Rows are points. Any point is a mix of the corners, with weights that add up to 1. It lies inside the corners' shape when no weight is negative. Is each point inside? If not, which corners have a negative weight?
In the rows, zero is written as 128.

Corners:
(1): [ 95 174]
(2): [158 105]
(3): [138  87]
Points:
[144 118] => inside
[101 142] => outside (2)
[130 121] => inside
[107 175] => outside (3)
[149 109] => inside
[147 100] => inside
[139  99] => inside
[115 155] => outside (3)
[ 99 169] => inside

Corners:
(1): [ 75 130 129 162  96  99]
(2): [142  64 112 120 121 150]
(3): [ 70 110 110  80 175 132]
(4): [133 163 107 112 103  88]
(5): [150 129 105 149  98 173]
(6): [ 85 104 134 126  68 135]
(7): [196 121 191 153 129 122]
Points:
[122  98 141 128 109 124] => outside (5)
[152 143 152 129 140 114] => outside (2, 6)
[155 114 155 147 143 134] => outside (4, 6)
[151 124 143 161 116 114] => outside (3, 6)
[153 126 129 155 114 123] => outside (3, 6)
[116 103 125 138 111 126] => inside

Corners:
(1): [178 121 105  62 153 121 158  80 106 124 187]
(2): [127 128 144  99  96 149 138 119 148  87 100]
(3): [186 125 118  91 134 145 143 136 139 199 115]
(4): [ 94 108  88 166 140 132 167 106 123 119 166]
(5): [145 151 113 116 154 113 135 178 160  73  88]
(6): [ 92 146 207 126 131 145 113 158 140 145 136]
(7): [177  80 137 151 158  98 135 173 106 143  73]
(8): [143 114 156 133 119 110  96 168 157 159 125]
(9): [123 105 108 106 155 170 110 126 128 169 124]
(10): [171 153 138 102 106  97 135 115  71 139 146]
(11): [137 154 149 151 143 184 138 103 127 122 140]
(12): [146 151 146 144 172  74 133 106  94 136 130]
Points:
[159 118 126 118 141 125 137 140 128 150 118] => inside
[156 135 142 107 139 129 123 142 133 132 115] => outside (4)
[139 133 125 139 157 136 137 134 111 151 118] => outside (1, 2, 8)
[171 103 102 129 146 152 162  68  77 153 129] => outside (5, 6, 8)
[120 119 122 158 163 126 130 159 145 141 123] => outside (1, 2, 10)

Corners:
(1): [150  79  46  98 109 101  95 154 109  75 138 145  40 128]
(2): [131 127 166 135 117 151 154 147 162 103 142  75 136 130]
(3): [181  99  96 113 100  70 143 134 156 105 113 155 168  91]
(4): [157 155 147 128 126 107 107 124  74 127 128 102 113  87]
(5): [120 123 134 170 119 154 110 137 141 131 123 143 122  87]
(6): [188 123 160 142 102 105 132 135 110 121 167 166 138 126]
(7): [161 185 124 150 114  48 120  98 140  85 128 103  98 133]
(8): [134 177 100 140 209  92  71  95 134 163 123 113 118 128]
(9): [188  79 132 160 133  91 137 170 150 100 111 139 100 156]
(10): [118  88 159  94 134  99 102 175 144 133 110 139 105 139]
(11): [122 155 125 127 130  97  67 141  95 146 102 115 142 149]
(12): [169 218 143  93 170 169 108 150 161 150 124 129 125 140]
(13): [130 130 186 141 103 185 184 122  94 107 145 145 106 133]
(14): [137 128 104  94 126 158  60 116 130  75 115 135 111 123]
(15): [141  96 157 177  88 116 153  97 137 146 129 106  87 139]
Points:
[164 136 144 125 138 121 116 126 117  99 135 139  67 145] => outside (2, 3, 5, 11)
[154 143 130 136 123 116 121 125 133 116 128 124 121 122] => outside (10)
[151 139 130 131 130 122 123 131 140 115 124 126 111 118] => outside (6, 11)
[132 106 173 130 109 163 133 152 112 123 135 135 102 135] => outside (3, 7, 8)
[148 101 138 126 111  99 128 134 126 102 133 135 115 145] => outside (4, 5, 12)
[168 140 128 129 124 119 116 124 107 121 135 126 124 116] => outside (5, 7, 10)
[163 164 125 130 136 100 100 130  95 131 127 136 120 114] => outside (2, 10, 14, 15)

Corners:
(1): [167 116 157 112 108  83  71 104  86  94 162 130 139 130 129 161 130 101
 132 120]
(2): [118  91 175 162 141 112 120  86 103 158 153 110 143 100 169 118 150 128
 131 134]
(3): [170 111 115 147 164 120  61 122  91 113 150  85 151 123 141 139 103 116
 105  91]
(4): [164  79 175 170 114 103 108 142  99 158 149 126 148 171 128 107 114 160
 148 154]
(5): [169 148 120  81 135  62 124 151 152 122 179 108 123 127 198 171 105 116
  89 109]
(6): [106 158  89 100 151 119 165 121 185 144  81 143 141 121  89  86 115  90
  78 166]
(7): [158 111 113  68 137 159 107 163 134 113 107  99  97  86 184  80 113  83
 117 185]
(8): [167 104 104  92 154 133 113 182 122  78  75 139  67  46 131 104 137 139
  82 150]
(9): [ 99 127 128 141 136 142 194 105 113 139 117 107  88 184  72 124 119 113
 145 124]
(10): [145  83 166 108 120 130  91 110 123 135 211 107 132  82 117 150  94 147
 113 129]
(11): [128 161 150 170 137 129 153 120 133 171 127 141  93 110  89  79 107 108
 182 130]
(12): [155 140 123 119 104  54  94 151 163  88 159  44 117 116 164 125 106  95
  82 146]
(13): [141 103 132 184 130 114 143  73  96 125 164 131 108 139 158 132  79 122
 134 158]
(14): [135 170  87  91 142 167 141 172 199  58 110 136 125  94 156 101 173 138
 102 156]
(15): [103  87 136 195 140 146 193 144 115 158 116 155 138 132  64 135 119  69
 163 131]
(16): [104  89 195 158 140 115 103 120 117 116 129 153 124 154 124 104  74 121
 147 103]
(17): [ 72 114 111 146  88 120 120 127  72 147 155 156 139 132 126 109 100 138
 156 123]
(18): [126 161 101 102 161 142  60 187 163 100  80 124  94  93 151 151 143 121
  89 177]
(19): [129  51 113 144 137 106 122 101 130 137 132 138 121 110 132 113 106 149
 193 126]
(20): [141  87 133 169  98 155 133  95 149 162 126 154  89 150 115 101 133 114
 126  92]
(21): [158 195 116  86  98 103 111 133 155 109  85  67 164  95 159 183  81 111
  85 125]
Points:
[130 116 143 141 131 116 119 123 126 124 132 125 123 127 130 121 101 115
 128 129] => inside
[125 155 132 122 139 110 114 118 136 110 159 125  99 112 140 125 123 118
  92 112] => outside (4, 7, 15, 19, 21)
[135 118 133 121 125 118 125 130 134 126 134 125 116 112 132 122 113 121
 120 139] => outside (3)
[144 113 130 130 125 128 112 135 121 123 127 132 119 126 131 129 109 128
 135 129] => outside (2, 6, 12)
[140 122 126 120 131 120 110 139 136 120 127 121 124 105 140 124 114 118
 116 141] => outside (9)
[146 102 151 135 124 107 100 119 110 129 152 113 114 122 148 130  99 126
 131 124] => outside (6, 14, 15)
[138 122 123 119 136 125 125 136 137 118 122 125 117 108 136 114 123 120
 113 143] => inside
[128 118 139 149 135 117 126 122 126 128 148 138 119 132 121 116 127 120
 117 130] => outside (7, 19, 21)
[134 117 138 142 131 115 122 122 125 127 133 123 127 122 129 130 115 125
 123 127] => outside (7)

Corners:
(1): [140 112 102 153  64  72 115 115 118  74 150 141 140 150 177 119 150 100
 160  94]
(2): [155 176 166 133 158 152 122 141 164 100 153 102 153 119  90 180 140 136
 100 156]
(3): [110  90 176  70 135 183 102 143 154  91 144 107 110 120 123 176 122 134
  76 114]
(4): [ 97 147 108  77 150 115 100 142 211 134 140 141 141 193 132 113  70 151
  94 105]
(5): [ 93 129 170  89  98 108 107 141 168  86 104 148 166 131 119 167 102 138
 132 146]
(6): [105 135 169  83 142 147 170 121 143 133 157 143 121 138 122 137 148  96
 113 157]
(7): [116  70 183 104 148 130 110 165 166 149 118 171  92 189 109 124  92 153
 119 102]
(8): [ 92 175 128 151 151  93 172  73 140  56 160 145 159 120 175 141 128  78
 186 135]
(9): [ 95  84 136 129 145 163 104 121 111  75 146 108 144 143 151 145  83 106
 148 163]
(10): [148 149 169  83 170 143 143 152 139 148 155 138 109 147 109 130  88 111
 108 152]
(11): [132 140 115 145  78  71 142 156 103 166 106 105  78 104 125  90 148 123
 135 110]
(12): [170  85 120 160  54  68 125  83  74 158 154  70 112 125 166 139 118 135
 116 120]
(13): [ 90  81 159 104 103 132 101  93 106 115 140 135 172 152 130 157  88  97
 156 135]
(14): [152  65 148 102 138 110 135  83  84 182 122 131 113 140 122  96 168 155
 123 148]
(15): [128 159 116 146  93  88 138 149 139 160 112 152 119 118 146  77 119 155
 104 105]
(16): [145  98 161 105 164 110 162 145  87 167 132 160 119 138  85 162 177 154
 100 152]
(17): [129  83 108 116 115  98  95  91 143 102 117 142 119 161 101 100  91 155
 120 133]
(18): [117 182  98 117 164 146 120 133 181 142  96 142 134 124 138 118 110 114
 102 138]
(19): [169 192 109 163 153 100 117 155 174 182 133 149  98 121  95  93  99 161
 154 153]
(20): [142 176  98 148  74 156 142 126  94 136  96 110  75  98 157 158 182 162
 125  96]
(21): [128 101 148 121 107 126 168 152 148  82 132 139 144 126 113 138 129 126
 132 112]
Points:
[122 179 105 135 111 103 156 144 140 131 124 137 119 121 152 120 134 119
 132 124] => outside (2, 3, 7, 13, 14, 17)
[121 124 133 119 117 115 129 129 133 130 127 134 120 134 133 124 120 129
 125 126] => outside (2)
[140 139 119 132 115 145 139 139 110 137 117 122 102 104 118 132 167 141
 116 127] => outside (4, 5, 7, 8, 10, 12)
[130 125 138 116 134 123 132 132 137 127 132 133 119 138 126 130 126 133
 118 131] => outside (13)
[125 110 135 121 108 118 129 125 121 124 132 131 116 139 136 130 122 134
 129 121] => outside (2, 18)
[153 119 112 136 118 123 114 134 138 141 121 126 105 136 127 120 135 166
 105 112] => outside (5, 6, 8, 10, 11, 13)

Corners:
(1): [127  95 121  77 124 153 148 153  76 100  97 139 170  83  90 123 126 154
  80 123]
(2): [128 141  95  91 180  98  87 134  76 112  90 188 122 121  98 147 158 113
  79 103]
(3): [ 95 154 170 104 145 106  89 177  89 167 145 118  93 129 143 142 159  91
  97 108]
(4): [144  89 100 130 122 147 136  77 143 127 133 137 115 157 121  76 171 119
 147  97]
(5): [123 115 132 131 123 135 151 140 128 130  93  84 105 130 110 152 116 115
 147 129]
(6): [ 77 145  79 135 103 154 154  95 143 105 116  86  98 117 115  93  77 157
 155 140]
(7): [107 135 108 140 122 122 105 162 117  81  83 138 113 141 105 100 154 129
 157 117]
(8): [151 138 148 152 133 114 123 149  93 138 139 189 161 103 128  95 121 152
  73  94]
(9): [109 155 169  92 113 118 170 162  99 160 169 141 153 102 142 114  73 143
 117 145]
(10): [142  90 109 100 185 112 181 137 160 100 162 176  90  92 118 123 158  69
 105 169]
(11): [151 143 144  96 152 101 169 100 143  97 152 150 163 145 137  85 122 135
  93 133]
(12): [ 69 160 123 123 143 106 122 111 113 105 135  98 151 131 168 137 170 126
 170 119]
(13): [167 149  70 128  77 174  85 140 134 158 123 109 115  91 138 168 120 103
 133  89]
(14): [142 104 121 128 144 146 156 131 120 128 166 115  95 123 156 164 119 140
 110 158]
(15): [101 111 129 149 169 110  97 166 130 160 145  76 124 108 115 106 149 163
 177 109]
(16): [155 167 164 130 172 118 158  72 159 153 147  97 127 101 178 132 115 187
 167  86]
(17): [173 162 120 167  93 114 149 109 113 141  88 105 113 103 108  68  74 203
 116 126]
(18): [126 101 105  95 180 139 133 158 112 115  78 158 120  79 154 144  98 139
  87 159]
(19): [125 166 148 133 157 129  88 129 137 151 146 125 118  80 148 114 110 131
 148 138]
(20): [ 73  86  79  80 149 114 117 104 151  77  73 140 140  93 106 127 137 140
 145 133]
(21): [ 58 167 116 110 132 122 102 111 147 129 118 179 150 155 111  67 170 138
 143 116]
Points:
[ 95 139 139 106 142 121 123 125 118 124 132 116 141 136 127 118 141 140
 140 114] => outside (8, 10, 13, 17, 18)
[123 138 121 117 144 120 127 125 122 125 128 139 130 110 131 111 129 140
 123 125] => outside (5)
[124 133 106  98 132 133 137 115 129 120 111 135 124 103 123 124 122 125
 117 129] => outside (7, 8, 14, 15)
[126 131 116 121 140 128 132 124 124 121 123 133 129 110 127 118 124 142
 128 128] => outside (3)
